Each row of a before or after table is a point. One or more steps were done to the points. Then noise was added and the rows were shuffled. The steps act on columns, c1 being the first. Write out the steps. A step turns or swaps two columns, mirrors them in a line or flattens them onto one, adds a multiple of one to another, or multiplies or shifts one. Angles are multiples of 10 degrees, from the lower column toward the higher: turns from -170 to 170, lines from 10 to 170 but not 90. Use the fewest steps. Two steps may share a column if one is a turn and the other turns, adds or multiplies; they go together, in the order done. Otherwise the lowest column goes first.
In the rows, zero is written as 128.

Before:
[[145 152 124]
 [163 108 130]
 [151 133 120]
 [149  60 103]
 [165 147 124]
 [167 146 115]
 [139 126 125]
 [ 83 151 114]
 [ 86 155  87]
 [ 90 155  87]]
After (10 x 3):
[[150 103  60]
 [139 127 127]
 [161 130 110]
 [167 117 147]
 [164 123 148]
 [ 83 113 151]
 [151 120 135]
 [ 90  88 155]
 [ 86  85 156]
 [145 124 152]]
Steps: swap c2 and c3

Before (12 x 8):
[[110 147 119 128  91 128 156 116]
 [172 129 143 110  78 124 132 148]
 [ 95 104 164 154  86 114 136 138]
 [113 148 111 151  90  82 148  81]
 [107 130 194 116 131  79 137 160]
 [162  40  93 145 180  94 156 144]
 [ 98 140 115 137  78  90 173 140]
 [142 108 138  81  91 104 120 155]
 [136 139 103 113 103  77 113 152]
 [108 121 138  72 177 117 121 112]
 [137 147 103 149  88 201 149 121]
 [127 122 118 104 143 101 115 139]]
After, 12 rows:
[[140  74 202 111 169  83 117 141]
 [158 141 135 142  88 134 110 148]
 [106 144 115 142  90  80 140  79]
 [132 130 137 120 148 102 124 140]
 [141 139 120 133 114  72 119 150]
 [128  87  84 144  85 179 128 121]
 [141 132 157 136 111 112 118 155]
 [ 86 142 120 145  82  87 154 137]
 [108 201 168 123 133 116 141 161]
 [102 129 108 140  99 123 143 118]
 [113 137 141 107 189 125 135 113]
 [100 148 168 146  85 135 144 138]]
Steps: flatten c1 and c7 onto the line at 150 degrees; turn c3 and c6 by 30 degrees; turn c2 and c3 by -60 degrees; flatten c4 and c5 onto the line at 110 degrees

Before, 8 rows:
[[126 133 136 175 123 117 138  81 110 110 155 137]
 [120 112  90 178 139 135 108  94 148 133  89 142]
 [118 150 146 120  71 126 147  95 154 128 116 139]
 [140  93 112 139 145 111  99 165  95 118 155 137]
 [171 157 135 168 108 102 147  89 114 148 154  92]
 [140 151 106 124 122 132 182 118 125 133 140 157]
 [150 108 160 134 100 163 101  83 149 166 119 147]
 [172 121 117 116 132  93 109 148  96 103  93 126]]
After, 8 rows:
[[173 121 120 117 126  96 110 105  30 140 131  93]
 [141 150 150 124 134 134 183 116 122 129 100 142]
 [118 147 143 121 185 124 146 164 204 130 119 113]
 [123 112 177 178 118 134 108 121 186 125 116  89]
 [169 156 152 167 148 101 148 157  88 173 162 153]
 [126 134 158 174 136 119 138 166  72 120 116 155]
 [138  94 111 136 110 111  99  91  29 137 117 157]
 [148 109 143 133 154 162 103 181 192 132 111 119]]
Steps: turn c3 and c8 by 130 degrees; multiply c5 by -1; add -1 times c6 to c10; multiply c9 by 3; turn c11 and c12 by 90 degrees
